Each point is reached from the start by the listed moves, each made 0, 1 or 2 times, or once backwards (-1), plus a little noise. Is the number of moves made odd or even? Then give how often each move was made.

Moves:
(1): [10 24 -1 16 11]
(2): [-15 -11   5  -6   5]
(3): [ -1  13  21   2 -13]
Start: [  5   1  17 -10  -5]
Points:
[20 12 11 -1 -9] -> odd (0, -1, 0)
[42 60 12 29 13] -> odd (2, -1, 0)
[ 10 -26  -7 -21  -9] -> odd (-1, -1, -1)
[ -9   3  44 -14 -14] -> even (0, 1, 1)
[ 30  52  33  14 -12] -> odd (1, -1, 1)

Moves:
(1): [  2  18  -1  -3   8  -6  10   5 -10]
(2): [ -3  -3 -10   9   3  -5  -5   8  12]
(3): [ 3 10 -5 -1  8 -7 11 -8  7]
(4): [ -3  -5 -20 -26  18  -8 -13   9   8]
(5): [10 -5 -3 -7  0 -7 -3 -5  8]
(6): [ 14   0   9   6  -5  16 -14 -15  19]
(7): [ -3   8  10  -1  -6 -10   3  14  10]
(8): [  2  -3   8   0  22  -4 -29  -2   6]
Start: [-5  1 -2 -6  0  5 -6 -1  2]
Points:
[ -8  23 -16 -57   3  -4  10   9  56] -> odd (-1, -1, 2, 2, -1, 1, 2, -1)
[ -8  23  -5  -9 -20  -4  37   6  13] -> odd (0, 0, 1, 0, 0, 0, 1, -1)
[ 21  60  46  -5  23   7 -16 -18  51] -> even (1, -1, 2, 0, -1, 2, 2, 1)

Moves:
(1): [  2   3   0   5  14 -16  10   0   6  -1   4 -10  -5  -3   9  -5]
(2): [ 9  4 -5 -6  0  1 -2 -1  3  1  3  0 -1  3  5  2]
(3): [-4  2  2  0 10 -9  1  0 -5 -6  5  0  4  1  0  4]
(4): [ 3 -1 -4  0 11  3 -5 -1  5 -3  6  4  3 -2 -4 -6]
(5): [ 9  1  0 -7 -4 -6  4 -3  3 -1  6 13  8  6 -5  4]
(6): [-6 -2 -3  3 -1  4  0  5 -4 -4 -4 -7  9  0  2  3]
(7): [ 5  8 -4  5 -2 -1  4  1  8  7 -5 -3 -7  1  2 -1]
(8): [-6 -3  0 -2 -1 11 -4  6 -7 -3 -7 -1 -7  1 -3 -6]
(9): [ 1 -3  5 -5 -6  4  6 -5  4  6 -3  4  0 -2 -4  6]
(10): [-6 -1  7  9  2  2  2 -5  9 -5 -5 -3  1 -3  2 -2]
(11): [ -1   0   2   5  -7  -4   2   0  -5   0  -5 -12  -6   3  -4   3]
(12): [  5  12  13  -4   4  -4   3 -15   4   3   7   0 -11   1  -6 -15]
(13): [ 3  5 -1 -7 -8  2 -4 11 -7 -1 14 -9 -7  0 -2  3]
(14): [  1   5   7  -3  -7   1  -4  -2  -9  -8  -2   0  -1  -4 -10  -4]
Start: [ -5   4  -4   2  -5 -11   6  14   8  -2   5  -4   1  -5  -2   4]
Points:
[-17  18  30  -6  13 -48  24  14 -10 -55  28  -8  21 -12  -6   0] -> even (2, 0, 2, -1, 2, 1, -1, 1, 0, 2, -1, 0, 1, 2)
[  4   7 -31  13 -45  11  14  52  26   1   0 -35   4  13   9  30] -> even (0, 1, -1, 0, 2, 2, 2, 1, 0, 2, 1, -1, 2, -1)
[-26 -22   1   5 -17  37 -15  19  -4 -25 -11   5  14  -4 -37 -11] -> even (-1, -1, -1, 2, 1, 1, -1, 2, 0, 1, 1, 0, 0, 0)
[  5  17  11  19 -23  -1  25 -12  40  -1 -13 -29  -3   2 -15  -3] -> odd (0, 1, -1, 1, 1, 2, 1, 0, 1, 2, 2, 1, 0, 0)
[ -6  25 -19  15  -4   4  -1  52   4 -28   3 -60 -24  -6   6   5] -> odd (1, 2, 1, 1, 0, 1, 2, 2, 0, 2, 1, -1, 2, 1)
